Rows are points. The last column is the point's height on a tilted bowl or saddle (a function of degree 2), plus a little noise. Along how many of its main directions does it bend up, bend down or stay straight?

Points (11 x 3)
[[ 0.18  0.57 -0.37]
 [ 0.35  0.01 -0.29]
 [-0.08 -0.07 -0.06]
 [-0.83  0.34 -0.58]
 [ 0.13  0.13 -0.11]
 [ 0.24 -0.43 -0.41]
 [-0.34 -0.09 -0.12]
 [-0.01 -0.10 -0.08]
 [ 0.45 -0.27 -0.49]
 [ 0.26  0.56 -0.42]
 [ 0.28  0.05 -0.20]]
Directions: 0 up, 2 down, 0 straight

Points (17 x 4)
[[-0.68 -0.13  0.09  0.24]
 [-0.26  0.18 -0.30  0.13]
 [ 0.29 -0.04 -0.14  0.09]
 [-0.05 -0.11  0.30  0.25]
 [ 0.03  0.50  0.17  0.40]
 [ 0.28  0.04  0.22  0.30]
 [-0.91  0.00  0.49  0.76]
 [ 0.25 -0.59 -0.02  0.11]
 [-0.10  0.30 -0.21  0.16]
 [-0.27  0.71 -0.42  0.46]
 [-0.08 -0.30  0.11  0.07]
 [ 0.00  0.43  0.47  0.63]
 [-0.03  0.56 -0.20  0.27]
 [ 0.26 -0.03  0.16  0.23]
 [ 0.17 -0.15  0.18  0.20]
 [ 0.15  0.37 -0.13  0.17]
 [ 0.41 -0.77 -0.05  0.26]]
Directions: 2 up, 0 down, 1 straight

Points (27 x 5)
[[-0.05  0.49  0.36 -0.18 -0.14]
 [ 0.41  0.38  0.20  0.16 -0.48]
 [ 0.16 -0.23  0.38 -0.30 -0.02]
 [ 0.20 -0.14 -0.40 -0.11 -0.12]
 [ 0.13 -0.46  0.23  0.21  0.34]
 [ 0.36 -0.47  0.26 -0.02  0.27]
 [-0.47  0.07  0.03  0.05 -0.11]
 [-0.50  0.35 -0.48 -0.45 -0.40]
 [-0.07  0.13  0.24  0.15 -0.07]
 [ 0.21 -0.26  0.36  0.14  0.03]
 [-0.08  0.17 -0.38 -0.38 -0.24]
 [ 0.13  0.60 -0.49 -0.33 -0.18]
 [ 0.55  0.09 -0.25  0.57 -0.58]
 [-0.15 -0.59  0.05  0.08  0.41]
 [ 0.27 -0.21  0.05  0.34  0.02]
 [-0.45 -0.37  0.08 -0.12 -0.08]
 [ 0.73 -0.82 -0.06 -0.11  0.79]
 [-0.06  0.33  0.02 -0.20 -0.11]
 [-0.27  0.37  0.25 -0.45 -0.22]
 [ 0.07  0.26 -0.60  0.21 -0.27]
 [ 0.17  0.08 -0.53  0.00 -0.26]
 [ 0.29 -0.16  0.15  0.08 -0.04]
 [-0.18  0.46  0.46 -0.17 -0.21]
 [ 0.41 -0.75  0.13  0.06  0.76]
 [-0.51 -0.02 -0.57 -0.11 -0.45]
 [ 0.55 -0.03  0.28 -0.70 -0.29]
 [-0.41  0.18 -0.35 -0.03 -0.18]]
Directions: 1 up, 2 down, 1 straight
